Each row of a before or after table is a point. The points were changed in one or more steps. Then noise was added and the rows were shuffled. The steps act on columns, c1 being the first. Write out the steps. A step turns or swaps two columns, mirrors them in a line or flattens them onto one, adds a multiple of one to another, or multiplies or shifts one. Angles are multiples of 10 degrees, from the lower column toward the higher: turns from -170 to 170, lines from 10 to 170 but not 90. Use the fewest steps. Two steps may share a column if one is a turn and the other turns, adds or multiplies; they go together, in the order done. Otherwise the lowest column goes first.

Before (10 x 2):
[[ 0.3  1.5]
 [ 6.8 -4.7]
 [ 4.4 -3.6]
 [ 6.2 -3.4]
 [ 2.9  0.7]
 [-2.5 -3.3]
 [-3.2  0.4]
 [ 9.0  0.8]
 [-2.9  0.1]
 [-0.2 -1.7]]
After:
[[ 2.0  2.0]
 [ 7.3  5.3]
 [-0.6 -4.4]
 [-0.5  1.2]
 [ 7.0  0.4]
 [-2.5 -1.4]
 [ 0.6 -1.6]
 [ 5.5 -1.0]
 [ 8.5 -0.4]
 [-3.2 -1.4]]
Steps: turn c1 and c2 by 30 degrees

Before:
[[ 3.3  5.8 -1.1 -1.0]
 [-3.2 -1.5  3.3  2.7]
 [-3.4  2.7 -1.5  0.1]
 [-0.7  2.1  2.9 -5.7]
 [ 4.2 -0.8 -1.1 -3.9]
 [-4.0 -3.8 -2.0 -6.5]
 [-4.6  1.7  1.6 -6.9]
 [-8.7 -0.3  7.2  1.6]
 [-2.3 -3.9 -2.8  2.0]
 [ 3.7  4.7 -2.5  5.5]]
After, 10 rows:
[[ 2.1 -4.0 -2.6 -2.3]
 [-3.9 -1.0 -1.0  3.9]
 [ 0.1  2.6 -1.5 -3.5]
 [ 1.6 -0.2  7.4 -8.7]
 [-6.6 -3.8 -1.9 -4.1]
 [ 2.7 -1.7  3.4 -3.3]
 [-5.4  2.2  2.8 -0.8]
 [ 5.4  4.6 -2.5  3.7]
 [-6.7  1.7  1.6 -4.5]
 [-0.9  5.8 -1.0  3.4]]
Steps: swap c1 and c4

Before (12 x 9):
[[-4.3 -0.2 -2.9  3.1  3.8 -0.2 -1.4 -2.9  2.0]
 [-3.0 -1.0 -3.9  3.5 -5.1  0.4  2.1  4.4 -0.6]
 [ 7.7 -1.6 -8.5  1.8  2.0 -5.8  2.3 -4.3 -2.0]
 [ 4.9  5.3 -2.9  3.5  8.0 -5.8  6.2  4.6 -6.1]
 [-0.9 -0.8  0.5  2.6 -2.6 -3.8 -1.2  2.3 -0.5]
 [-5.0  0.5 -2.0  2.8 -3.2 -5.0  2.8  0.5  4.4]
 [ 0.6 -0.2  0.0 -2.1  6.3  5.9  8.3  4.1  1.2]
 [-1.1  7.4  1.1  2.8 -2.6  0.2  1.8 -2.4  1.3]
 [ 2.5  6.9  2.8 -2.0  2.2 -1.7  0.1  2.5 -3.7]
 [-3.6 -3.1 -8.4 -2.2  0.0  0.0 -1.2 -2.0  5.4]
 [ 7.0 -4.3 -5.8  4.0  1.0 -6.0  2.5  4.5  0.4]
 [-5.2  2.7  2.7 -1.5  1.3 -4.4  1.5 -5.9 -1.9]]
After, 12 rows:
[[ 7.8 -1.5 -8.6 -4.3  2.1 -5.6  2.2  1.7 -1.9]
 [-1.0 -0.6  0.5  2.4 -2.5 -3.5 -1.1  2.4 -0.8]
 [-1.3  7.3  1.4 -2.4 -2.6  0.3  1.6  2.9  1.4]
 [-2.9 -0.8 -3.7  4.7 -5.0  0.4  2.2  3.5 -0.9]
 [ 7.0 -4.4 -6.0  4.7  0.9 -6.1  2.5  4.0  0.6]
 [-5.0  0.3 -2.0  0.6 -3.4 -5.1  2.7  2.8  4.2]
 [ 2.5  7.1  2.8  2.3  2.3 -1.7  0.2 -1.8 -3.5]
 [ 0.6 -0.5 -0.2  4.2  6.3  6.0  8.3 -2.1  1.1]
 [ 4.8  5.2 -2.7  4.6  8.1 -5.9  6.3  3.4 -6.1]
 [-3.8 -3.0 -8.3 -2.0 -0.1  0.0 -1.0 -2.2  5.6]
 [-4.6 -0.2 -3.0 -3.2  3.9 -0.3 -1.6  3.3  1.8]
 [-5.2  2.6  2.7 -5.8  1.3 -4.4  1.7 -1.4 -2.0]]
Steps: swap c4 and c8
